Each row is a point. Each copy is the shape, with its points in the same order, stretched, turned, moved and blurred by noise. Say if it was mirrored as well.
In the rows, zero is written as 128.

Shape (7 x 3):
[[132  93 119]
 [157 139 135]
 [175 230 175]
 [177 123 133]
 [134 123 184]
 [218 114 127]
 [ 73 129 147]]
Copy 1 (7 x 3):
[[134 184 122]
 [130 144 163]
 [133  34 205]
 [125 167 168]
 [ 85 125 141]
 [122 201 198]
 [132 108  98]]
Copy 1 is: mirrored
Copy 2 (7 x 3):
[[144 169 144]
 [154 133 111]
 [152  30  48]
 [167 151 103]
 [175  78 137]
 [184 171  74]
 [113  99 174]]
Copy 2 is: mirrored

Shape (9 x 3):
[[180  89  89]
 [ 90 171  94]
 [ 87  63  75]
 [171  81 132]
 [183 168 122]
 [164  93 154]
 [  7 163  96]
 [112  64  86]
 [161  73  69]]
Copy 1 (9 x 3):
[[ 87 171 173]
 [157 159 124]
 [127 120 189]
 [ 73 149 150]
 [101 191 117]
 [ 74 145 133]
 [193 115 119]
 [112 130 183]
 [ 96 162 191]]
Copy 1 is: only turned
Copy 2 (9 x 3):
[[150  84  99]
 [ 66 126 164]
 [ 91 134  85]
 [155 131 118]
 [140  94 175]
 [162 151 146]
 [ 24 182 157]
 [113 126  86]
 [129  76  77]]
Copy 2 is: mirrored

Shape (10 x 4):
[[124 180  88  75]
 [113 140 160 162]
 [112  88 112  85]
 [105 137  96  85]
 [127 113  70 116]
 [114 100 112 112]
 [171 148 151 155]
 [113 106 139 168]
 [129 139 135 172]
 [164 170 205 192]]
Copy 1 (10 x 4):
[[139 144  78 105]
 [127 113 163 166]
 [187 128 115  83]
 [146 136  96  85]
 [153 171 139  72]
 [165 130 135  91]
 [148 160 168 187]
 [138 121 177 133]
 [116 143 178 160]
 [130 129 194 249]]
Copy 1 is: mirrored
Copy 2 (10 x 4):
[[141  81 133 171]
 [ 72 151 158 126]
 [140 133 101 145]
 [129 121 110 169]
 [182 152 133 182]
 [133 153 115 151]
 [105 134 193 104]
 [104 178 148 151]
 [107 154 173 157]
 [ 47 127 213  78]]
Copy 2 is: mirrored

Shape (8 x 4):
[[123 135  99 118]
 [174 141 196 156]
 [ 68  50 197 120]
 [157 108  98 162]
 [ 96 131  91 100]
 [198 116 108 161]
 [183 124 157 114]
 [150 137 168 144]]
Copy 1 (8 x 4):
[[ 99 124 110 116]
 [202 125 180 108]
 [207 236 106  85]
 [137 100  82  69]
 [ 81 141  91 124]
 [171  56  97  78]
 [198  73 133 126]
 [173 134 167 113]]
Copy 1 is: only turned
Copy 2 (8 x 4):
[[115 142 126 142]
 [186  89 156 165]
 [249 128 128  17]
 [139 108  88 157]
 [112 162 131 119]
 [149 111  76 192]
 [182 145 112 169]
 [166 102 150 151]]
Copy 2 is: only turned
Copy 3 (8 x 4):
[[133 103 164 104]
 [120 116  99 215]
 [174 197  35 161]
 [182  86 157 121]
 [126 115 160  92]
 [173  63 156 138]
 [118  74 114 168]
 [130 120 110 181]]
Copy 3 is: only turned

Shape (12 x 6):
[[126 147 107 224 166 129]
 [143 128  85 192 148  74]
 [186 207 109  72 147 170]
 [100 143 137 112 185 108]
 [140 128 120 173 108 147]
 [147 157 113  77 197 135]
 [113 146 151  91 124  91]
 [121 135 109  71 196 125]
 [151  89 125 148  77 116]
 [110 148 124 155 107 133]
 [146 145  62 139  67 143]
 [ 92  61 136 115  48 127]]
Copy 1 (12 x 6):
[[149 181  39  89 123 153]
 [106 185  56  71 115 162]
 [113  59  76 123 104 108]
 [149  95 119  72 153 129]
 [123 166  80 154 115 124]
 [121  70  97 103 148 130]
 [129 102 138  84 132 103]
 [125  71 121 103 158 142]
 [ 88 182 112 179 124 113]
 [139 143  99 117 105 124]
 [ 92 160  85 158  63 152]
 [106 164 177 205 128 111]]
Copy 1 is: only turned
Copy 2 (12 x 6):
[[178  69  90 241 175 105]
 [ 99  70 131 193 192 112]
 [151 198 141 122 249 153]
 [144  79 130 103 173 167]
 [164 134 111 200 122 103]
 [124 147 127  95 216 180]
 [118  97 183  82 142 157]
 [117 131 110  68 199 172]
 [105 163 129 165  74 114]
 [170 105 129 162 137 101]
 [140 166 108 162 176  52]
 [124 152 112 107  16  92]]
Copy 2 is: mirrored

Shape (12 x 8):
[[177 129  89 113  86  99 100  53]
 [ 49 118 110 129 124 130 135 199]
 [ 48 125 142 208 134 134 160 168]
 [157 193 154 102  43 118 125 119]
 [177  97 130 174 147 100  87 158]
 [169 148 142  80 127 113 132  71]
 [153  93 101 165 120 132 154 182]
 [ 60 127 144 165 160 154 124 192]
 [147 171 112 114  78 134  78  95]
 [136  76 148 153  86 169 116 145]
 [ 59 127 153 131 139 139 125 170]
 [ 61 153 118 165 168 195 148 197]]
Copy 1 (12 x 8):
[[156  57 159 204  77 120 158 126]
 [111 207 125 147 121 171 105 161]
 [103 205  81 145 197 187  86 100]
 [191  71  69 136 136  59 135 184]
 [ 31  62 119 214 122 158 109 149]
 [147  76 168 138 104  86 176 133]
 [ 98 127 132 189 123 147  38 152]
 [ 61 192  98 116 147 167 100 122]
 [145  77 100 150  71  96 154 134]
 [104  82 110 105 107 177  46 141]
 [ 89 172 109 103 135 161 128 139]
 [ 92 226 100  91 129 131  66 100]]
Copy 1 is: mirrored
Copy 2 (12 x 8):
[[158 199 171  96 116  86  98 184]
 [ 80 112 102 176  87 195 135  88]
 [ 53 160  89 129  56 151 127  39]
 [116 189  75 212 171 130  54 145]
 [127 120  85  22 141 185 132 100]
 [139 109 117 137 141  48  82 185]
 [114 146  85  69 154 163 178  94]
 [ 52  90  98 138  91 188 127  74]
 [116 173 144 168 144 152  63 172]
 [ 82 155  99  95 137 185 148 164]
 [ 71 103 100 176  92 168 105 106]
 [ 42  97 115 161 125 174 133  90]]
Copy 2 is: mirrored
Copy 3 (12 x 8):
[[ 82  60  59 116 172 159 187 100]
 [121 192 210 158 118  64 102 152]
 [152 131 241 170 105 139  84 165]
 [ 70 161  40 168  94 171 160 154]
 [216 105 138 177 176 115 144  87]
 [111 111  67  81  94 167 180  98]
 [180 108 132 179 138  66  95 152]
 [170 187 229 161 121 126  82 162]
 [ 88 126  75 139 172 169 162 141]
 [131 134 121 164 160 119  51 125]
 [127 192 204 141 108 124  97 134]
 [182 186 227 134 112 119  56 217]]
Copy 3 is: only turned
Copy 4 (12 x 8):
[[101 129 138  68 152  15 110 118]
 [ 78 141 149 161  65 146  67 122]
 [ 91 164 153 161 107 225 106 106]
 [ 89  99  85 116 155  49  42 187]
 [167 170 166 148 130  91  99 117]
 [146  90 104 106 135  60 134 120]
 [126 141 183 160 121 134  98 166]
 [111 174 138 171  63 180  91 101]
 [ 89 160 107  78 117  34  61 138]
 [ 95 166 121 177 108  59 105 133]
 [102 133 123 163  79 139 100  97]
 [101 184 144 146  22 212  97 131]]
Copy 4 is: mirrored

Shape (12 x 8):
[[185 156 141  92 102 117  50 160]
 [121  98 120  96 106 128  92 134]
 [144 118 102 117 136 112  86  92]
 [120  91 107  77 139 147 145 118]
 [ 96  64 144 165  85 166 175  99]
 [158 110 132 107 142 104 111 115]
 [ 83  94 197 175 115 159  99 117]
 [138  46 183 145 100 223 134 106]
 [136 133 115 117 111 148 175 113]
 [155  99 132  91 106  97 138 120]
 [152 115  99 133 139 100 107 161]
 [150 112  92 107 109 108  93 115]]
Copy 1 (12 x 8):
[[129 195 108 127 168 155  89 207]
 [148 130 145  98 147 161 112 132]
 [117 159 142 110 126 117 144 135]
 [116  99 159 117 133 166 159 122]
 [142  48 188 102 106 131 138 125]
 [111 154 125 121 108 136 141 158]
 [159 107 180 142 109 127  88 147]
 [118  95 219 166 117 137 132 186]
 [130  68 144 115 137 132 148 135]
 [115 115 130  99 107 158 138 140]
 [163 161 124 103 116 137 138 153]
 [125 144 143  86 139 133 133 140]]
Copy 1 is: mirrored
Copy 2 (12 x 8):
[[126  89 115 127  97 174 220 123]
 [142 149 116 138 129 142 165 108]
 [130 138 167 141 132 135 168  80]
 [126 162 152 170 174 112 130 138]
 [129 128  98 157 137  54 107  92]
 [ 98 127 144 143 145 136 166 106]
 [138  53  65  86 141 101 140  96]
 [131  62  60 154 179  62 157 100]
 [106 125 157 178 140  91 113 145]
 [ 94 157 134 166 133 137 149 104]
 [118 153 138 108 111 121 193 128]
 [134 167 151 151 113 137 176  88]]
Copy 2 is: only turned
Copy 3 (12 x 8):
[[139 141 108 184  80 101  62 117]
 [101 150  80 151 131 135 118 130]
 [120 117  88 135 145 140  91 107]
 [114 149  59 110 136 144 121 174]
 [111 137 156 120 165 162 158 186]
 [133 115  97 131 103 144  97 122]
 [112  80 159 171 135 127 176 134]
 [134 103 130 160 131 175 122 249]
 [133 146 125  91 136 108 111 178]
 [108 146 108 118 104 150  90 145]
 [151 142 100 138 103 136 135  97]
 [119 148  96 140 142 142  91 115]]
Copy 3 is: only turned

Shape (13 x 9):
[[145 113  83 173  95 140 126 109 110]
 [109 139  93 122 122 103 139 162  66]
 [149 107 224 112 115 158 191 184 145]
 [165 107 128 154 148 189  52  93  90]
 [121 155 139 151 112 160  88 124 105]
 [145  74 136 152 132 126  78  96 114]
 [168 144 171 132 158 159 170 131 151]
 [104 122 103  91 104 140 142 103  93]
 [ 95 131  89 158 111 177 103 131 115]
 [ 60 185 122  70  83  83 164 180 138]
 [230  86 127 145 133 186  60 123 133]
 [130 112  73 130 125 170  91 145 109]
 [137 112 192 122 174 151 154 157 166]]
Copy 1 (13 x 9):
[[154 120 147  97 126  54 101  88 196]
 [133 155 101 143 150 102 169  75 145]
 [176 121 158 182  44 174 122 144  12]
 [177  73 172  92 123   8 139 208 188]
 [164  82 196 108 141  72 169 129 156]
 [178  66 131  97 104  67  88 170 178]
 [118 150 177 142  63 127 143 170  68]
 [169 154 147 131 150 150 125 121 196]
 [181 110 151  63 130  72 150 103 172]
 [145 147 120 129 198 245 163  45  93]
 [181  79 161  85 133   7  99 224 132]
 [169 127 116  62 158  59 144 140 157]
 [146 126 134 133  46 145 137 184  30]]
Copy 1 is: mirrored
Copy 2 (13 x 9):
[[ 96 155 118  75 124 100 170 119 131]
 [ 99 152 128 125 102  82 145  65  89]
 [165  34 189 143 113 134  34 149 155]
 [ 70 101  83 111 117 179 171 116 187]
 [122  90 122  94 130 161 166  80 135]
 [114 155 126 140 122 142 148 107 193]
 [110  69 155 141 131 167 101 195 129]
 [122 166 124  92 120 139 131  75  89]
 [ 70 147 141  57 120 144 174  69 120]
 [173 138 191 120 156 115  91  32  17]
 [ 63  83  95 117 177 154 122 173 213]
 [ 51 150 116  84 139 131 149  91 130]
 [116  84 192 171 135 180  78 167 153]]
Copy 2 is: mirrored
